Every row gives one point. A path goes straight from each point to the next, and from the last back to the first. The post is the endless flat space through its rows: a point in 2 columns, a line in 3, a plane in 4, and so on, so that a path can go around it. How many times does the path go around the post? Going back the other way cancels.

Post:
-0.012,-0.087
Path (15 x 2):
0.091,-0.349
0.274,-0.162
0.081,-0.273
-0.389,-0.270
-0.134,-0.057
0.080,0.096
0.114,-0.007
-0.054,0.114
-0.342,-0.050
-0.128,-0.216
0.191,-0.169
0.340,0.122
0.100,0.179
-0.269,-0.063
-0.247,-0.285
Times around: 1

Post, 7 rows:
-0.162,-0.035,0.095,-0.028,-0.004,0.038,-0.293,-0.137
-0.022,0.068,0.026,0.329,-0.097,0.220,-0.100,0.205
-0.145,-0.174,0.040,-0.155,0.097,0.583,-0.022,-0.242
0.142,0.032,0.212,-0.004,-0.127,0.183,-0.095,0.083
0.065,0.234,0.217,0.159,0.188,-0.096,-0.295,-0.240
0.019,-0.110,-0.155,-0.252,0.019,-0.191,0.559,-0.276
0.216,0.003,-0.150,-0.216,0.329,0.036,0.172,-0.110
Path:
0.508,0.410,0.210,-0.035,-0.076,-0.041,-0.139,-0.120
0.476,-0.058,0.096,-0.291,0.065,0.375,0.101,-0.374
0.002,0.138,-0.147,0.014,0.163,0.279,-0.094,-0.194
0.038,0.289,0.208,-0.174,0.025,-0.013,-0.097,0.009
0.055,0.083,-0.093,-0.116,0.043,-0.089,0.296,-0.098
0.095,0.115,-0.093,-0.138,0.107,-0.238,-0.206,-0.125
0.190,0.125,0.307,0.025,-0.204,0.204,-0.258,-0.302
-0.240,-0.034,0.196,-0.055,-0.414,0.444,-0.086,-0.136
-0.332,-0.083,0.195,-0.232,-0.193,0.070,-0.233,0.170
-0.243,-0.172,0.105,-0.258,0.232,0.185,-0.126,-0.062
0.002,-0.044,0.169,0.161,-0.053,-0.200,-0.215,-0.064
0.202,0.169,0.071,0.249,0.159,0.048,0.047,-0.266
0.145,0.096,0.098,0.062,-0.286,0.223,0.198,-0.080
-0.068,-0.030,-0.321,0.336,0.143,0.236,0.273,-0.272
-0.023,0.022,0.087,0.509,-0.242,-0.173,0.124,0.049
-0.037,-0.047,0.014,0.087,0.170,0.383,-0.034,0.111
-0.200,0.041,0.046,-0.083,0.040,0.356,0.196,0.021
-0.146,0.296,-0.401,0.043,0.318,-0.083,0.232,-0.303
-0.121,0.135,0.258,-0.011,-0.139,-0.350,-0.361,-0.056
-0.151,-0.076,0.369,0.021,0.292,0.518,0.055,-0.196
-0.113,-0.019,0.252,0.325,-0.058,0.183,-0.051,-0.271
0.107,-0.084,-0.055,0.082,-0.057,0.002,-0.341,-0.098
-0.042,-0.083,-0.341,-0.076,-0.060,0.356,0.122,0.067
0.076,0.303,0.027,-0.076,0.132,0.244,0.059,-0.238
Times around: 1
